Each row of a before or after table is a point. The points were changed in one or more steps. Then noise was added and the rows were shuffled. The steps act on how far a point lies along the listed directions, d1 being the first. Name the steps. A step turns or swaps two directions, mirrors them in a line or flattens them onto one, adds a multiple of one to another, or multiplies one. Angles are multiples of 10 degrees, from the lower direction toward the higher: turns from -170 to 170, lines from 10 to 170 but not 90. Use the fewest steps. Two steps may share a direction if one is a turn and the other turns, adds or multiplies; they go together, in the order done. Otherwise the lowest direction goes first.

Directions:
(1): [ 5.9  1.0 -3.7]
(2): [ 1.5 -6.9  0.5]
(3): [3.6 1.2 6.0]
Before:
[[  2.1   4.4   1.9]
 [ -4.6  -7.9  -0.4]
 [ -1.5  -1.4  -2.3]
 [-10.5   1.4  -1.5]
 [  0.5   4.5  -5.1]
 [  1.3  -5.4   1.2]
 [ -6.4  -1.6   1.9]
 [ -0.4   2.6  -4.3]
 [  0.9  -7.1   0.4]
 [  7.3  -0.9  -0.2]]
After (10 x 3):
[[  2.7  -5.2  -4.5]
 [ -6.3   5.0  -2.1]
 [ -6.3   1.9   2.7]
 [ -0.3   6.0  -3.6]
 [ -4.9   1.5   3.2]
 [  1.5  -3.7  -4.2]
 [  3.9  -1.3   2.1]
 [ -1.8  -4.5   6.1]
 [  2.3   5.3 -10.0]
 [ -1.6  -0.2  -2.4]]
Steps: add 0.3 times d3 to d2; turn d1 and d2 by 110 degrees

Directions:
(1): [-7.8 -0.5 -0.8  1.4  5.5 -2.4]
(2): [0.2 4.6 5.3 7.0 0.2 1.4]
(3): [ 4.1 -2.9  2.3  1.4  2.1 -7.9]
(4): [ 0.3  1.8  6.4 -6.4  3.7  1.2]
Before (8 x 6):
[[  3.7   1.5   3.7   4.5  -2.0   0.2]
 [  6.1  -1.6   0.6  -5.2   0.7  -4.2]
 [ -5.3   4.3   3.6  -3.9   2.7   4.1]
 [ -0.5   7.3  10.4   2.2   3.0  -2.2]
 [  4.8   2.9   4.6  -1.8   3.4   1.0]
 [  4.2  -0.3   2.9 -11.1   2.2  -1.1]
 [  0.4   4.7   5.7   0.0  -2.0   4.8]
 [ -4.2   2.6   5.5  -3.3   3.7   0.2]]
After:
[[  4.1  -3.3  -4.0   3.4  -2.5 -11.0]
 [  4.3   4.9   2.4   5.1  -2.5   2.2]
 [ -2.2  -2.9  -8.6   0.4  -3.2  -1.8]
 [ -1.6  -2.2  -5.8   4.0  -3.4  -3.4]
 [  4.6  -2.5   2.5  -1.9   0.1  -3.9]
 [  3.8  -4.4  -3.5  -3.1  -3.8  -2.9]
 [  3.5   3.8  -3.8   6.2  -7.2   4.1]
 [  6.6  -0.5  -3.3   3.4  -1.6  -1.4]]
Steps: mirror d1 and d4 in the line at 170 degrees; mirror d2 and d3 in the line at 60 degrees
